Rows are points. Each copy is the shape, with its points in the same order, turned, moved and blurred by noise. Is it also mirrored, or only turned?
In the rows, zero is written as 128.

Shape, 6 rows:
[[ 77 114]
 [171 110]
 [130 128]
 [127 164]
 [100 149]
 [102 155]]
Copy 1:
[[ 95 163]
 [180 117]
 [135 122]
 [117  92]
 [ 99 123]
 [ 95 113]]
Copy 1 is: mirrored
Copy 2:
[[ 96 178]
 [175 126]
 [132 135]
 [108 109]
 [ 95 137]
 [ 94 129]]
Copy 2 is: mirrored
Copy 3:
[[ 68 144]
 [144  88]
 [119 127]
 [137 159]
 [106 161]
 [111 164]]
Copy 3 is: only turned
Copy 4 (6 x 2):
[[ 63 113]
 [153  89]
 [116 116]
 [122 152]
 [ 92 143]
 [ 95 148]]
Copy 4 is: only turned

Shape, 7 rows:
[[159  92]
 [ 94 125]
 [159 128]
 [ 67 130]
 [106 115]
 [ 96 118]
 [136 158]]
Copy 1, 7 rows:
[[120  83]
 [151 148]
 [ 99 111]
 [165 167]
 [149 140]
 [160 142]
 [ 96 150]]
Copy 1 is: mirrored
Copy 2, 7 rows:
[[177 162]
 [135 101]
 [140 171]
 [124  77]
 [146 113]
 [145  98]
 [106 152]]
Copy 2 is: only turned

Shape (9 x 3):
[[172 123  94]
 [155 155  79]
 [146 139 156]
 [148 121 134]
 [168 173  79]
 [119 133 128]
 [188 108 140]
 [119  99 118]
 [127  97 151]]
Copy 1 (9 x 3):
[[133 133  74]
 [148 175  87]
 [151 114 139]
 [125 114 120]
 [167 178  81]
 [120 137 136]
 [144  91  99]
 [ 97 135 124]
 [ 99 101 141]]
Copy 1 is: only turned
Copy 2:
[[179 146 114]
 [162 147  87]
 [125 157 149]
 [150 136 149]
 [160 170  77]
 [129 124 132]
 [183 157 162]
 [153  91 140]
 [133 113 169]]
Copy 2 is: only turned
Copy 3 (9 x 3):
[[158  83 134]
 [171  86 104]
 [143 151 143]
 [131 126 141]
 [194  94 106]
 [123 134 113]
 [144 113 179]
 [ 98 111 126]
 [ 94 135 146]]
Copy 3 is: only turned

Shape, 9 rows:
[[117 164 109 140]
 [131 171  79  97]
 [129  83 187 102]
 [138 149 162 137]
 [104 117 133 157]
 [ 82 103 131 130]
 [143 119 174 169]
 [111 137 106 118]
 [166 129 114  97]]
Copy 1 (9 x 4):
[[ 88  95 110 138]
 [117  66  80 149]
 [176 129 175  97]
 [114 107 168 142]
 [101 147 129 113]
 [119 131 122  84]
 [118 152 173 138]
 [116  98 102 117]
 [161  96 111 157]]
Copy 1 is: mirrored
Copy 2, 9 rows:
[[108 131  98 114]
 [102 120 109  61]
 [145 144 209 145]
 [151 148 136 128]
 [108 126 135 156]
 [ 78 131 157 147]
 [167 125 138 167]
 [101 127 128 106]
 [139  98 151  88]]
Copy 2 is: only turned
Copy 3 (9 x 4):
[[110 158  98 134]
 [102 162  63  98]
 [187 128 172 104]
 [155 157 122 151]
 [111 134 150 142]
 [114 135 157 107]
 [165 128 139 173]
 [108 143 108 108]
 [154 121  76 101]]
Copy 3 is: only turned

Shape:
[[107 173 152 138]
 [156  88 136 126]
 [141  85 138  83]
 [149 110 145 147]
 [130 106 160  95]
 [ 91 164 129 131]
 [101 114  98 112]
 [132 154 114 115]
 [143  68 128  92]]
Copy 1 (9 x 4):
[[129 122 182 138]
 [108  91 104  84]
 [ 84 122 112  67]
 [123  83 127 103]
 [ 91 115 146  73]
 [108 134 167 151]
 [ 79 133 115 134]
 [126 143 133 124]
 [ 76 110  96  68]]
Copy 1 is: only turned
Copy 2, 9 rows:
[[141 106 167 102]
 [102 141 107 161]
 [ 69 134  93 134]
 [123 134 130 159]
 [ 80 121 126 129]
 [145  94 138  89]
 [129 106  84 108]
 [135 139 124  95]
 [ 74 134  80 144]]
Copy 2 is: mirrored

Shape (12 x 6):
[[ 98 113  85  74 153 118]
 [136 160  80 115 163 110]
 [122 106 101 138 102 178]
 [106 136  66 145 170 112]
 [ 95 126 137  76 105 143]
 [112 136 116  91 103 139]
 [117 118 121  89 163 106]
 [ 89 128 133 140 147 135]
 [146 126 142 146 149 123]
 [114 124 134 104 175  95]
 [132 156 119 110 102 174]
 [152 158 135  74 178 134]]
Copy 1:
[[159 120  74  59 115 144]
 [197 150 113  98 117 131]
 [145  60 121 119 150 155]
 [192 142  94  99 167 139]
 [114 102  98 104  86 164]
 [142  93 101 112  90 151]
 [140 140  89  78 107 111]
 [122 134 107 120 152 153]
 [132 132 130 127 137 104]
 [130 163  93  92 120 106]
 [148  89 148 126 102 163]
 [146 152 144  75  82 115]]
Copy 1 is: only turned
Copy 2 (12 x 6):
[[ 96 138 121  81 124 195]
 [100 159 165 135 146 158]
 [171  94 123 131 111 161]
 [103 118 177 128 146 181]
 [113 128  90 104  74 152]
 [131 136 121 103  90 158]
 [ 77 135 119  87 140 153]
 [ 94  93 128 139 112 149]
 [112 108 130 126 151 105]
 [ 61 122 125 102 145 139]
 [148 143 109 149  95 149]
 [ 81 175  86 130 154 139]]
Copy 2 is: mirrored
Copy 3, 12 rows:
[[136 109  89 140 164 158]
 [110 168  87 112 163 135]
 [ 90 116 150 109  98 170]
 [ 80 162 102 141 169 148]
 [171 115 137 124 117 158]
 [152 131 122 119 114 159]
 [145 117 109 133 167 119]
 [121 144 161 137 148 139]
 [106 145 145 111 133  96]
 [141 130 119 142 175 102]
 [132 149 137  72 110 165]
 [158 134 108  77 174 109]]
Copy 3 is: mirrored
Copy 4 (12 x 6):
[[163 153  50 120 139 116]
 [139 173  91 137  84 112]
 [116  91  85  82 110 156]
 [131 148  73 117  84  78]
 [129 135  84 119 175 158]
 [123 134  86 126 145 160]
 [166 161  99 121 144 110]
 [110 134 107  94 140  99]
 [141 133 146 103 110 116]
 [162 166 115 118 143  90]
 [102 139  99 104 119 182]
 [160 205 116 106 125 148]]
Copy 4 is: mirrored

Shape (10 x 6):
[[118 115 130 116  91 114]
 [125 116 136 152 104 121]
 [155 101 167 142 145 158]
 [137  98 149 170  99 145]
 [125 132 114  95  97 157]
 [ 98 111 131 100 103 156]
 [171 150  80 132  85 109]
 [ 67 120 102 167 147 120]
 [ 74 107 128 178 141 101]
 [141 177 137 173 149 138]]
Copy 1 (10 x 6):
[[154 127 134 101 153 103]
 [132 124 133 127 173 114]
 [118 144 101 122 177 171]
 [119 123 131 118 208 129]
 [122 125 125  68 128 112]
 [146 123 149  70 140 133]
 [104 117  99 116 140  53]
 [130  68 177 148 139 134]
 [150  85 172 161 160 137]
 [ 79 144 140 162 135 130]]
Copy 1 is: mirrored
Copy 2 (10 x 6):
[[127 108  94 149  92 106]
 [128 118 124 167 112 109]
 [161 105 131 134 164 119]
 [130  93 139 178 139 118]
 [ 99 111  79 132 127 141]
 [ 93  85  95 123 114 120]
 [137 173  69 177 115 133]
 [ 72 142 149 151 127  80]
 [ 99 138 168 160 106  69]
 [116 178 164 139 143 145]]
Copy 2 is: only turned
Copy 3 (10 x 6):
[[ 91 145 125 138 132 114]
 [106 123 134 155 136 135]
 [175 145 145 159 147 136]
 [123 134 141 186 143 148]
 [107 181 118 122 114 139]
 [102 183 136 125 147 137]
 [101 117  80 140  74 138]
 [ 90 104 135 105 180 179]
 [ 92  90 146 128 188 157]
 [146  95 157 122 102 174]]
Copy 3 is: mirrored

Shape:
[[147 163 107 114  85 120 147 138]
 [151 108 121 114 158 131 120 109]
 [125 157  84 105 129  71 127 167]
 [114  90 136 112 142 100 112 111]
 [ 82 133  92 129  73  76 133  69]
 [ 83 107 100 125 136 160 123 129]
 [ 91  97 163 147 108 160 130 169]
 [148 114 155 147 156 145 169 165]
 [ 96 177 173 113 148 152 107 109]
 [168 146 116  90 105 159 162 151]
 [128 145 124 142  99 123 112 108]]
Copy 1 (11 x 8):
[[130 174 114  77 116 103 133 135]
 [154  96 129 109 129 135 119 161]
 [113 180  81  97 157 142 106 173]
 [101  92 131 128 134 137 102 158]
 [ 80 142  86 113 112 101  82  86]
 [125 131 138 150 109 162 130 134]
 [111 150 187 163 126 118 161 155]
 [158 128 132 135 135 106 183 185]
 [134 109 150  97 175 142 178  98]
 [153 164 134  63  94 124 167 159]
 [133 137 135 108 136 104 112 108]]
Copy 1 is: only turned
Copy 2, 11 rows:
[[130  98 152 158 152 123 145  99]
 [127 136 125 102 109 101 109 119]
 [171 154 134 179 140 108 172 105]
 [148 159 160 106 105 118 125 152]
 [141 112 198 141  74 164 189 130]
 [ 85 143 135 127 115 113 156 167]
 [ 99 134 153 141 173 143 106 195]
 [129 135  95 105 186 134 117 145]
 [ 64 182 153 133 133 155 104  99]
 [115  99 138 140 182  96 140  92]
 [124 117 152 155 110 155 129 121]]
Copy 2 is: mirrored
Copy 3:
[[134 116  87 119 128 150 123  88]
 [144 134 152 128 149 101 120 138]
 [122 143  59 144 181 125 118 118]
 [104 126 141 148 144  85 118 151]
 [ 90  90  97 172 117  68 153  67]
 [120 136  94 116  97  69 124 155]
 [ 91 140 113 125  68 135 123 183]
 [122 169 141  88 119 152 146 168]
 [132 189 134 146  77 104  81 107]
 [150 118 104  75 123 162 107 112]
 [142 121 114 159 102 119 134 116]]
Copy 3 is: mirrored
Copy 4 (11 x 8):
[[ 78 154 112 125 139 134 173 140]
 [150 150 114 111  89 139 131 128]
 [ 58 124 102  96  89 102 147 120]
 [133 116 145 123  71 154 124 119]
 [ 88 108 160 186  88 126 193 100]
 [134 138 150 152  97 101 111 163]
 [115 125 162 136 153 145  75 161]
 [149 116 108  86 160 145 108 151]
 [137 176 189  95 130 111 133 107]
 [106 170 105 100 141 144 164 182]
 [105 155 136 147 127 138 143 105]]
Copy 4 is: mirrored

Shape (12 x 8):
[[ 96 108 153 158 101 120 161  96]
 [ 63 128 138 143 104 127 146  89]
 [162 185 129 130 141  88 112 199]
 [172 151  95 112 127 145 159 147]
 [ 90 106 146 110  82 115  94 135]
 [119 154 153 102 147 133 109 182]
 [150 151 126 157 147 146 144 117]
 [128 100 150 120 131 107 154 114]
 [119 115 142 135 115 137 109  83]
 [ 94  97 109 165 116 123 121  87]
 [101 124 164 166  80 129 145  69]
 [146 134 140 157 128 155 139 177]]
Copy 1 (12 x 8):
[[ 98 115 148 126 161  78 142 138]
 [102 136 141 109 151  91 103 144]
 [207 118 178 143  95 145 166  67]
 [156 133 132 158  78 115 195 135]
 [117  95 119 155 119 100  85  90]
 [144  92 143 118  88 157 142  92]
 [132 155 132 120 125 114 188 120]
 [129  95 117 115 139  83 162 126]
 [102 144 102 128 137  81 140 100]
 [115 146 108 154 174  97 124 130]
 [ 73 142 152 124 159  59 131 110]
 [124 118 159 153 115 156 193 102]]
Copy 1 is: only turned
Copy 2, 12 rows:
[[127 164 103  78  90 130 108 119]
 [154 183 113  76 117 139  97 111]
 [140 149 162 187 120  91 196 147]
 [145  95 171 119 114 145 169 150]
 [110 180 105 132 156 150 112 130]
 [117 151 170 155 155 105 155 106]
 [157 110 156 121  88 112 123 126]
 [110 130 109  87 121 108 132 132]
 [135 138 117 113 124 127  78 134]
 [163 139  80 105 109 142  93 113]
 [131 177 110  82  80 134  73 139]
 [116 127 159 150  88 136 151 101]]
Copy 2 is: only turned
